Each row is a point. Each copy is the shape, with its points in the same order, stretched, turned, moved and blurred by noise. Some copies are also mirrored. Which?

Shape:
[[  4 -24  37]
 [  6  39 -32]
 [ 11  24 -31]
 [  2  28 -30]
 [-35  16  45]
 [-10 -46   9]
 [ 24  28 -16]]
Copy 1 (7 x 3):
[[ -4 -34 -13]
 [ -5  54  13]
 [  0  45  25]
 [ -2  46  25]
 [-39  -4 -39]
 [-20 -39  18]
 [ 13  41  14]]
Copy 1 is: mirrored
Copy 2, 7 rows:
[[-14 -24  19]
 [ 17  52 -18]
 [ 24  36 -13]
 [ 14  39 -19]
 [-60   8  11]
 [  1 -45 -10]
 [ 27  39   6]]
Copy 2 is: only turned

Shape:
[[-35  18  17   0   9  22]
 [  1  -7  12  -2   7   5]
 [ 17  -8  19   3   5 -16]
 [  4 -49 -11   6 -48 -14]
 [-16   6   9  12  15  50]
 [  0 -35   5 -14   4 -14]
 [  8  11  14   7  -1  -4]
 [-21   6 -13  12   6 -12]
 [ 11  18  12   2  16  13]
 [ 19  20  12 -18  -5 -19]
 [ -7  10  18  14   0 -16]]
Copy 1 (11 x 6):
[[-34  -7  35  10  -1  18]
 [  0 -10  16  -8  -1  -4]
 [ 21  -9  13   1   0 -25]
 [ 21  23 -15 -15 -60 -41]
 [-35 -39  11   3  -6  24]
 [ 23  11   8 -27 -15  -7]
 [ -4 -12  13   8   5 -20]
 [ -7  15  -3  14   4  10]
 [-13 -30  10   2  22  -8]
 [ -4   6  18  -6  22 -37]
 [  1  -1  21  25  -2 -15]]
Copy 1 is: mirrored
Copy 2:
[[-34  20  24   4  26  18]
 [ -5  -7   8  -6  20  -3]
 [ 18  -5  10  -9  20 -20]
 [  2 -44  -3  22 -21 -38]
 [-24  -4  11   6  29  44]
 [-10 -22  -5 -11  19 -31]
 [ 11   7  16  -2  12  -5]
 [-12  22  -9  12  13 -13]
 [  7  10  10 -13  21  15]
 [ 13  15  17 -26  -2 -20]
 [  6  17  17   7  18 -14]]
Copy 2 is: only turned
